Every row gives one point. The last column is the point's height on a tilted bowl or saddle (a function of degree 2), plus a little noise. Count its main directions that bend up, bend down and stay straight.

Points, 11 rows:
[[-45  -7  42]
 [-18  -9  12]
 [-25  -4  20]
 [ 52  29 -18]
 [-38  -7  33]
 [-52 -53 -28]
 [-57 -10  54]
 [-42 -31   6]
 [ 13  10  -1]
 [ -4  22  10]
 [-42  38  65]]
Directions: 1 up, 1 down, 0 straight

Points:
[[-44 -14  19]
 [ -7 -14  18]
 [ 26  -3  -7]
 [  4  -7  12]
 [ 42 -23 -31]
 [ 22  56 -41]
 [ 46 -79 -90]
 [-36  25   5]
 [ -7 -33  14]
 [-19  41  -7]
 [ 14 -32  -1]]
Directions: 0 up, 2 down, 0 straight

Points, 15 rows:
[[  5 -24  24  -8]
 [ -3 -24 -38 -55]
 [ 17 -58  10 -45]
 [-27  44 -58  11]
 [  1   7  29   8]
 [-34  59  17  20]
 [-20   9  -2 -12]
 [ 14  17 -25 -23]
 [-32 -21 -87 -50]
 [-30  10 -35 -24]
 [ 15 -46  49  16]
 [ 48  36 -25 -20]
 [-12  23  -7  -6]
 [ 58   0 -34 -71]
 [ 43  22 -12 -32]]
Directions: 1 up, 1 down, 1 straight

Points (17 x 4):
[[  80    8   16  -39]
 [ -13  -42   10  -14]
 [ -11  -12   22    4]
 [  66   -2  -50  -46]
 [  11  -25  -33  -19]
 [ -15  -21  -18   -4]
 [ -11  -51  -14  -26]
 [  28   49    2   -5]
 [  21   13   15    4]
 [  14  -79  -67 -102]
 [  47  -56    9  -44]
 [  13   37    7    7]
 [ -30   -2  -17    2]
 [ -18   26    6   12]
 [   5    1  -13    4]
 [  52   54  -42  -27]
 [ -18   13   22    9]]
Directions: 0 up, 3 down, 0 straight

Points:
[[ 30 -17 -45 -51   8]
 [ 23  19  18  10 -48]
 [ 22 -64   3   8 -16]
 [ -7  52  38 -17 -17]
 [-29   8 -89  23  25]
 [ -6  41 -10 -30 -13]
 [-18 -15 -31 -19 -18]
 [ 30  65 -13  -4 -63]
 [ 39  49  22 -35 -28]
 [-19   4 -12  55 -42]
 [-31 -13   7 -11 -17]
 [ 14  30 -16 -10 -32]
 [-51 -13   0  27   3]
 [  2 -10  25 -18 -13]
 [ 12   6 -14  42 -73]
 [ 14  51 -52 -20  -5]
 [  0  38 -12  39 -67]
 [ 44 -66 -39 -38   7]
 [ 15 -21 -73 -25  12]
 [ 42  -6  22 -58   6]
 [-44  34  50  12  20]]
Directions: 2 up, 1 down, 1 straight

Points (24 x 5):
[[-25 -28 -34   5   9]
 [ 19 -13   6  28 -23]
 [  2 -28 -15  49  -7]
 [-20 -13  30  13  21]
 [-72 -20  25 -33  18]
 [ -4  41  15 -36  40]
 [  6  -1  37 -64   1]
 [ 52   9  10   4 -52]
 [ -2  18 -12  16   8]
 [  3  26  47  -6  51]
 [  3   6  36 -66  11]
 [ 24   6   5 -67 -26]
 [ -7  -9 -38 -14  -8]
 [-81 -16 -23  20  25]
 [-14   7 -83   7   5]
 [ 16 -31 -29 119 -20]
 [-53 -44  -2  12  22]
 [ 51 -67  31  -6 -86]
 [-15 -28 -47  40  12]
 [  6 -20  30   5  -8]
 [ 15   9  21  -6  -1]
 [ 15 -27  -4 -17 -29]
 [ 10  23  24  -3  22]
 [ 60  -1 -11 -43 -78]]
Directions: 1 up, 1 down, 2 straight

Points:
[[  20   22   -2  -18    7    4  -17]
 [   7   -1   65   29    1    1  -28]
 [ -10  -15  -20  -17  -10  -34   11]
 [ -38  -22  -40   -7   67    8  -35]
 [   2   34   43  -34    0  -27  -28]
 [ -14  -20  -17    9   24  -45    8]
 [  21  -30  -16   30   17    3   -7]
 [ -82  -39   19    1    8   56  -52]
 [ -10   24  -41   18   43   64  -41]
 [  -7  -48   46   39  -50   41  -37]
 [ -27   47   19   14  -10  -66   15]
 [  38  -59   31    9  -48  -31  -27]
 [ -18  -48  -15   10  -22   -8    8]
 [  49    8  -54   18   78   -1  -46]
 [  37   29   -8  -26   30   20  -39]
 [ -26   28   71   -2  -11   -1  -24]
 [ -33    2   32  -16  -24    2  -10]
 [  16  -23  -26   -3  -19    3    4]
 [  15  -12   10   42   42   22  -27]
 [  -7   74   37  106  -28  -13   -5]
 [  36  -34  -17  -26   65   -5  -52]
 [  18   -5   -1   25   10   47  -25]
 [  10    2  -34   -8    1   11   -1]
 [ -66   19    0   31   -4   10    3]
 [  73   15   50   -3   78  -25 -106]
 [  29  -19    0  -38   -8  -19  -16]
 [ -67   57   34  -22   30    5  -26]
 [   3    0  -25   61   34  -14    4]
 [   6    3   63  -59   16  -12  -60]
 [  24   10   35   69  -69  -14  -26]
 [  -7    5   -5  -31    5  -69    1]
 [ -38  -32   11   35   -3   26  -10]
 [   4   64    0   18   -5    8   -6]
 [  -3  -12  -56  -21   40   -4  -11]
 [  -3    8   23   -7  -31    4   -9]
 [  -1   20   17  -24   17   18  -27]
 [  -8  -34   24  -46  -41  -36  -15]
 [  79  -45  -23   -5   20  -19  -35]
 [  43  -26  -32  -21  -17  -29   -1]
 [ -12  -45  -27   14   34   32  -22]
 [ -30   23  -18   13   37  -29    6]
 [ -12   17   29   25   -5   -8    1]
 [ -34   58   42  -11   59  -60  -24]
 [  41    9   56    2   32  -23  -52]
 [  55   54   48  -65   36  -44  -95]
 [  -3   74   17  -10   15  -44   -8]
 [   0   30   24   -6   -7    2  -13]]
Directions: 0 up, 5 down, 1 straight

Points:
[[  30    5   -6  -47  -23   31  -20]
 [   4  -33   28  -18   23   -6   10]
 [  40  -13   -9  -13  -70  -37   10]
 [  50   33  -44  -31   -5  -28   14]
 [ -35  -10   46   18  -27   18   42]
 [ -19  -49   20   42  -61  -32   60]
 [ -12  -12   12   15   71  -42   28]
 [ -70   -3   -5  -49   -1   28    8]
 [  42   46  -30  -39  -43   -1  -16]
 [  17  -19  -17  -23  -39   11  -10]
 [  27   -7  -36   11  -29   -3    9]
 [   3   15   31  -16   10   34   15]
 [   4    1   30  -19    4    2    5]
 [ -61  -50   58  -61  -24   20   30]
 [  -3  -10   38   26   -1    7   25]
 [ -25    7  -18   55  -23    9   37]
 [ -12  -40   -5  -14  -18  -14    2]
 [  37  -28  -32   -9  -40  -31   13]
 [  53  -30    8   51  -36  -19   44]
 [  10   16  -38  -21   48  -19   23]
 [   5   38  -12   25   -3    3   24]
 [  72  -44  -33   30  -25  -44   51]
 [  53    4  -22   11   20  -55   31]
 [ -31   11   14   27  -45  -35   37]
 [ -41 -121   -2   31   49   32   39]
 [ -54  -19  -52   22   28   -4   24]
 [  18   13   12    9  -35  -15   13]
 [  16   -6   -8  -29  -15  -26   -7]
 [  46   -8    0   -7   -3   17    3]
 [ -51   41   24    5   41   26   63]
 [  36  -32  -30    1  -42   -5   13]
 [  20   -9    7    0   49   28    9]
 [  36  -28   38   -6  -54  -15   23]
 [ -11   -6   32   11  -56   25   29]
 [ -14  -45  -49   28  -22  -26   25]
 [ -22  -20   43  -19  -73    3   14]
 [ -25    4  -64   18    1   38   23]
 [ -18   85   12   -1   81   14  105]
 [  -8   44   19   64  -14    6   63]
 [ -45   -7  -53  -41   34   12   19]
 [  26   -5   26   74  -46   21   67]
 [   6   -7    1   24   32  -23   12]
 [ -36  -68   51   15   43   15   42]
 [ -36   15   10   10   15   -7   25]
 [  80    7   34  -30    2  -47   31]
 [ -51    0  -45   -1  -15   -8   13]
 [  16  -21  -36  -20   17   40    4]
 [   4   38   -8  -50  -21  -18  -20]]
Directions: 5 up, 1 down, 0 straight

Points (70 x 9):
[[  -3   18   36   29   16  -48  -35   10   -6]
 [  17   13    4   61   21   34   45  -25  -25]
 [  15  -64   -8  -55   58  -16   34   11    0]
 [  13  -14   10  -13  -46    8  -22   -5   11]
 [  31  -29   10   18   14    2   45  -29   -5]
 [  59   -5    1   28    6   24   43  -24  -13]
 [  -3  -62  -49    9  -45   10  -39  -23    3]
 [  -7  -14  -17  -12   34   26   32  -68  -45]
 [ -13  -40   -7   -9  -31   13  -17   53  -25]
 [  13   22   60   26  -57    0  -36  -20   31]
 [ -26   34    3  -42   51   14  -29  -17  -58]
 [ -19    5  -18   48   52   22  -32  -49  -38]
 [  10  -32    2   57   -4   50  -26   -3  -34]
 [ -10   27   30   21   41   -5   10   44  -32]
 [  16   17    7   10  -10   -8   39  -13   16]
 [  20   25   42   14   -4   -4  -13   -4   14]
 [  11  -10   -1  -30  -13   -5  -15  -14    6]
 [ -13  -58    7   -8   19   -1   31  -48  -27]
 [  49   33  -50   11  -30    2   -1  -52   38]
 [  16   -8  -15   19    6  -48   18  -65   15]
 [  39   41    7  -34  -44    1   44   38   15]
 [  18    4   -9   54    8   37  -79    2  -11]
 [ -16   38  -29  -13   42   18    5   40  -63]
 [   9   70  -39    6    5    8  -16   -2   -4]
 [ -63  -52   23  -12   15  -41   54  -40  -32]
 [ -12   10    5   -3   -1   25    9   35  -22]
 [  -6    3  -49  -14  -56   50   12   17   18]
 [  42   31   30  -19  -44   13  -19    3    9]
 [  30   39   -7  -58  -36  -53  -35   45  -17]
 [ -20    0   -2   35   11  -47   33  -19    0]
 [ -10    3    4   25  -10   17   62   56  -27]
 [   2  -19   49    7   -1  -55   28  -11   21]
 [ -44    2  -66  -45   60   66  -21  -32 -119]
 [ -21  -20  -28    9   41  -20    3   -5  -40]
 [  31   -2   14   -3   16  -46   60  -47   24]
 [  35   50    3   41  -73  -37   -4    0   26]
 [ -40   42   80   21   93   36   -7  -22    3]
 [ -17   39   57  -16   18  -24  -13  -33    7]
 [ -16  -23  -24   43  -48   44  -42   31  -25]
 [  52   24  -24   12   29   15  -46   44  -30]
 [ -23  -11   -1   31  -36  -52  -26  -22    1]
 [ -16   14   33    6    5  -61  -10   16   -8]
 [   5  -42  -17  -12   22  -14  -19   42  -29]
 [  10    9  -49  -73   -8  -23   11   -4   23]
 [ -11   20   21  -33  -40  -30  -43  -28    0]
 [ -15    6  -51    4    4  -41   36  -47   20]
 [  -2   -7  -40  -32  -20    0  -22   41   -6]
 [  31  -37  -59    3  -29   12   22  -48   36]
 [   3  -52  -60    9   16   22   19  -30  -21]
 [  -1   75   30  -29  -15    6    8  -37    4]
 [  22  -13   24  -29  -31   10  -27  -38    8]
 [  22   -2   67   39   10   21   84   28  -13]
 [  24   42  -45   20    9   27   38   12  -10]
 [  22   -1    7   11  -10  -55   41  -14   32]
 [  61   29  -18   -3  -19  -46   52  -16   46]
 [  14   34  -53  -15  -28  -14  -39   -5   16]
 [  -6  -17   22   16    0   60   -8  116  -97]
 [  39  -29    0   29   -1   32    9   -3  -20]
 [ -19   -5   17  -57  -33   -8  -98   -6  -33]
 [  25   45  -15   -3   16  -13  -61   35  -30]
 [  26   27  -17  -42   31   21   -8    8  -26]
 [ -35  -31  -21   36   58    3   40   34  -94]
 [  38   42    9   47  -59   30  -66   30    2]
 [  -5 -104   30   23   46    5   65  -20  -66]
 [  11  -48   -2   34  -42  -22   11  -21    9]
 [ -18    4  -52  -89  -15  -27   36  -29   21]
 [ -42   37   -2  -68    7  -12   85   -2  -20]
 [  14    0   10    6  -49   67  -37   22   -4]
 [  26   -1   37  -45   17   -8  -40    5   -5]
 [ -34  -35   23    2   16  -19   14   -4  -24]]
Directions: 2 up, 4 down, 2 straight

Points, 73 rows:
[[  34   74   40  -19  -24   54  -14   62  -58]
 [  48  -11   41    1    3   36  -49   50   -4]
 [  10  -34  -54   17  -22  -27    9  -48    8]
 [ -33   -2  -36   12  -40   -1   34   63  -37]
 [   3   -3    3  -17    0   13   -4   -1   -3]
 [ -36  -34   43  -31  -11   59  -20  -20    7]
 [ -31   10   60  -23  -13   10   -2  -29   19]
 [ -53   41  102  -21   20  -21   59  -11    4]
 [   4   35  -53   16   -1  -29  -21  -62  -10]
 [  59   12   12  -28   -6  -33  -50   69  -26]
 [ -18   45    6    3  -79   -7  -26  -15   44]
 [   4  -17   50   11  -57  -12  -34  -15   72]
 [ -14   -5    3  -13   42  -30   -3   31  -29]
 [   6   35  -33   21   -1   -9   15   45  -49]
 [ -39   -4  -52  -89  -17  -32  -26  -33   91]
 [  35   23  -34   28  -12    4  -23    9  -16]
 [  -3  -24   -4   10  -75  -16  -20   -7   61]
 [  -5  -11  -12  -23  100  -37    4  -28  -29]
 [ -22   12   -4   44  -56   -8  -33   19   -3]
 [  13  -46  -42  -57   -7   25   14   28   33]
 [   9   39  -12    8   -5  -13  -11    0  -22]
 [ -16    6  -28   16   -4   70   41    8  -32]
 [  14  -41   -7   -8  -16  -20  -58  -29   55]
 [  10    3   25  -78  -39  -10  -46    9   66]
 [  10   -4   20  -19   -8   22   -8   50  -15]
 [ -51  -14    7   55  -25   31  -91   27  -29]
 [ -25  -46   -6   22   -8  -51  -31   72   17]
 [ -13   26    2   16   -1   -3   63   -1  -32]
 [ -18   37    3  -35  -29  -18  -43   40   -5]
 [ -45  -19    8   38    1   47  -27  -50  -30]
 [ -10  -27   10   -8   51   17  -13   25  -25]
 [   1  -12   73    4   -3  -10  -30  -38   28]
 [  20   -5  -37  -43  -44   80   21   60  -11]
 [ -17   27   -7   36  -16  -10   32  -20  -28]
 [   6  -45   53   18   19   -3   -9    6    8]
 [ -25  -28  -16  -28   17  -20   37   -1   13]
 [   2   12   14  -64  -16  -16  -15    2   26]
 [   8  -12   43  -36   -6   31    8   34   -6]
 [  76   -7  -34  -34   28   47   29   13  -41]
 [  -7   30  -25   -8  -58   23    3   -5   -4]
 [  -1   70   -1   23   11   24  -24   43  -77]
 [ -22   34   -9   12  -34   10   16  -36  -12]
 [  -1  -11  -20  -13   30  -55    4   48  -14]
 [  26  -29  -39  -30   41   10  -19   41    4]
 [ -15   -1    3   93   -6  -38    5  -17  -27]
 [  35   57   35  -10   49   77   16   11  -57]
 [ 102   -7   -5   38    2    3    6   62    2]
 [   6   40  -32  -23   20   -4   26   10  -39]
 [  -6   34   12  -44  -31 -100    4   41   24]
 [  -3   48   -5   10   40   16   40  -52  -26]
 [  19   11   11   58  -28   20    1   16   -9]
 [  18   29   41  -25   47    5   22    9  -46]
 [ -14  -44   -9   -3  -12   44   30  -31   -1]
 [  38   42  -59  -32   14   25    3   22  -54]
 [ -13   13    7    0   -3  -35  -13  -11    1]
 [  44   59   12  -58  -22   34   14   45  -51]
 [  10   38   21    5   23   -1   31  -34  -16]
 [ -24   27   20    2  -25    8  -62   15  -11]
 [ -15   40  -22   27   64  -62  -42  -12  -55]
 [  69  -24  -65   42   41  -16   59   55    9]
 [   6    7   32   85   -5   30   20  -26  -10]
 [ -60  -11   31    7  -42   20   28   -8  -14]
 [ -21  -29   19   -1   25  -24  -45  -18   -2]
 [ -25  -24   63   15  -39   34  -22   35    4]
 [  -5   12  -14   -3   58  -26  -18  -14  -34]
 [  -5   -3   54   -9  -27   12   10    0   17]
 [  18    9   -8  -21   11   71    4   -6  -26]
 [ -21  -26   67   -9  -33   27   40   70  -17]
 [  22   -4  -28    5  -23   31   -3   69   -9]
 [   7   38   -8  -18  -56  -11   85  -24  -24]
 [  49  -48   49   -9   28   -1   -3   27    8]
 [ -10   51   -9   28   48   15   10  -10  -45]
 [  16   35   -6  -46  -48  -53   26   -6   35]]
Directions: 3 up, 3 down, 2 straight
